Each row is a point. Each copy is the shape, with its points in the same order, turned, moved and blurred by noise. Is it also mirrored, or only turned?

Shape (6 x 3):
4.4; 4.2; -1.3
-0.4; 4.1; -4.7
-0.3; -1.6; -2.0
-2.1; -1.6; 0.7
3.8; -1.6; -3.9
-2.8; 5.2; 2.0
Copy 1 (6 x 3):
2.2; -2.9; -4.2
-1.0; 1.9; -6.0
-3.2; 1.1; 0.1
-0.8; 3.0; 2.1
-3.7; -2.7; -1.4
4.6; 4.5; -2.2
Copy 1 is: only turned
Copy 2 (6 x 3):
4.0; -5.0; -2.1
-0.2; -5.5; 1.5
-2.2; -1.2; -1.1
-1.8; 1.8; -0.1
-1.5; -3.9; -4.2
4.0; 0.1; 3.7
Copy 2 is: mirrored

Shape (8 x 4):
1.6; -2.6; 0.5; 1.9
-1.9; 2.3; 5.2; -5.5
0.4; 1.7; -1.4; 2.3
-6.5; -2.2; -1.7; 1.8
-0.3; -1.9; -1.7; 2.4
-4.6; -2.7; 0.5; -6.5
3.0; 3.7; 1.4; 0.0
-1.3; -3.1; -0.7; 2.4
Copy 1 (8 x 4):
1.9; 0.0; -1.8; 1.2
0.5; -1.9; 8.1; 0.4
-2.7; 1.9; -1.1; 0.6
1.1; 3.4; 0.0; -6.3
0.9; 1.6; -3.1; -0.9
1.5; -3.4; 5.0; -5.3
-2.9; 0.7; 2.0; 4.0
2.4; 1.5; -2.7; -1.9
Copy 1 is: mirrored
Copy 2 (8 x 4):
-3.0; 1.2; -0.2; 1.8
2.1; -3.4; -7.4; -2.2
1.2; 0.8; 1.2; 2.5
0.5; 7.0; -4.0; 1.9
-1.5; 3.8; -0.4; 1.8
-0.1; 3.8; -7.0; -5.2
2.0; -3.4; 0.7; 1.1
-2.5; 3.9; -1.3; 1.3
Copy 2 is: mirrored
Copy 3 (8 x 4):
2.4; -1.7; 1.1; 0.5
0.0; 0.2; -8.7; -1.6
-2.6; -0.5; 1.1; 1.1
0.2; -0.5; -1.7; 7.6
0.6; -0.4; 2.1; 2.6
3.0; 4.3; -7.0; 3.0
-2.9; -1.0; -0.5; -3.4
2.1; -1.0; 1.0; 3.6
Copy 3 is: only turned
